Rows are points. Each table stands for the endless flat space through its points: a line for two points, a plane for three, and so on. Write the one point that lies in both, or say that there is none.

First (2 x 3)
array([[  -8,  -68,   24],
       [   4, -100,  -32]])
Second (2 x 3)
array([[  -4,  -73,  -30],
       [   6, -111,   -6]])
They share: [  1, -92, -18]

First (2 x 4)
array([[-188,  146, -184, -189],
       [-128,   98, -124, -145]])
Second (2 x 4)
array([[ -71,   43,  -75, -152],
       [-152,  136, -132,  -65]])
They share: [ -98,   74,  -94, -123]

First (3 x 6)
array([[  72,  -54,  -95,  -80,  150,  109],
       [  33,  -11,  -79,  -32,  123,   56],
       [ 120, -113,  -82, -107,  150,  173]])
Second (3 x 6)
array([[  96,  -64,   10,  -48,   77,   95],
       [  58,  -12,   54,  -86,  101,   67],
       [ 122, -160, -128,   10,   91,  195]])
They share: [ 90, -86, -37, -38,  96, 131]

First (3 x 9)
array([[ 103,  -43,  -32,   15,   68, -134, -121,  -74,  173],
       [ 135,   57,  -44,  -57,   56,  -42,  -69,  -82,   97],
       [  23, -140, -110,   57,   -7, -217, -161, -168,  117]])
Second (3 x 9)
array([[ 144,   14,  -84,  -45,    6,  -49, -121, -129,  131],
       [  93, -104,   26,  -17,   81, -135, -119, -120,  181],
       [ 165,   12,  -62,  -69,    9,  -23, -123, -140,  149]])
They share: [  87,  -42,  -62,    5,   39, -131, -117, -108,  129]

First (3 x 11)
array([[ 136, -144,  -98,   58,  -63,  120,  -85,  -39,  112,  110,  -95],
       [ 136, -170, -142,   56, -105,  122,  -65,  -77,  164,   60, -105],
       [ 186, -161,  -58,   69,  -62,  135, -109,  -14,   70,  169,  -70]])
Second (5 x 11)
array([[ 159, -125,  -11,   55,   12,   32,    9, -148,   71,  196, -198],
       [  44,  -95, -179,    3,  -45,   65, -220,  -46,  147,   35,  -75],
       [  55, -181,   32,   67,    6,  171,   53,   23,  148,  216,  -39],
       [  63, -218,   15,   -4,   20,  101,   14,  -53,  172,  166, -112],
       [ 201, -192,   49,   82,  -11,  177,   86,   17,   44,  199, -150]])
They share: [ 111, -116,  -85,   54,  -32,  111,  -88,  -23,   94,  118, -100]

First (3 x 12)
array([[ -98,  -39,   75,  -28,  -34,   56,   -7,    9,  -63,  -80,   48,
        -113],
       [-147, -115,    7,   99, -124,  102,   49,  -41,   37,  -31,   29,
        -109],
       [ -41,    3,  147, -109,   26,  -22,  -85,    3, -147, -173,  123,
         -53]])
Second (4 x 12)
array([[ -59, -117,  -41,   26,  -42,    8,  -57,  -20, -150, -125,  174,
        -202],
       [ -46,  -71,  129,   27, -176,   58,  107,  -98,  -51, -299,  -19,
         -46],
       [-149,  -93,  167,    4,  -62,  -28,  -81,  -12,   -4,  -21,  108,
           6],
       [  23, -124,   42,  -27, -176,  106,  111,  -53, -114, -264,   13,
         -72]])
They share: no point

First (4 x 18)
array([[ -89,  -28,  197,  -15,   26,   79,   94,  -67,  -17, -176,  131,
        -147,  187,  168,   97,   11,  -63,   67],
       [  61,   73,   52,  142,   12,   39,  -76,   41,   46,  -98,    3,
        -173,  176,  175,  -40,  -66,   61,   -2],
       [  88,   16,   21,  164,   23,   61,   63,    5,   49,  -23,   65,
         -74,  122,  130,   73,  -65,   45,   29],
       [ -49,   17,  108,   54,  -15,   48,   -6,   35,  -21, -187,   50,
        -182,  161,  138,    7,  -76,  -11,   -4]])
Second (3 x 18)
array([[ -20,   29,    9,  135,  -34,   75,   15,  -34,  -22,  -87,   68,
         -95,  156,  117,  155, -117,   -1,   40],
       [ -32,   17,  141,   93,   17,   90,  198,   98,   77,  -78,   68,
        -107,    0,  138,   44,   57,  -49,  -47],
       [  77,  -49,  -43,   52,   30,   60,  -18,  -21,  -71,  -91,  163,
         -88,  157,   81,  146, -136,   52,   27]])
They share: no point
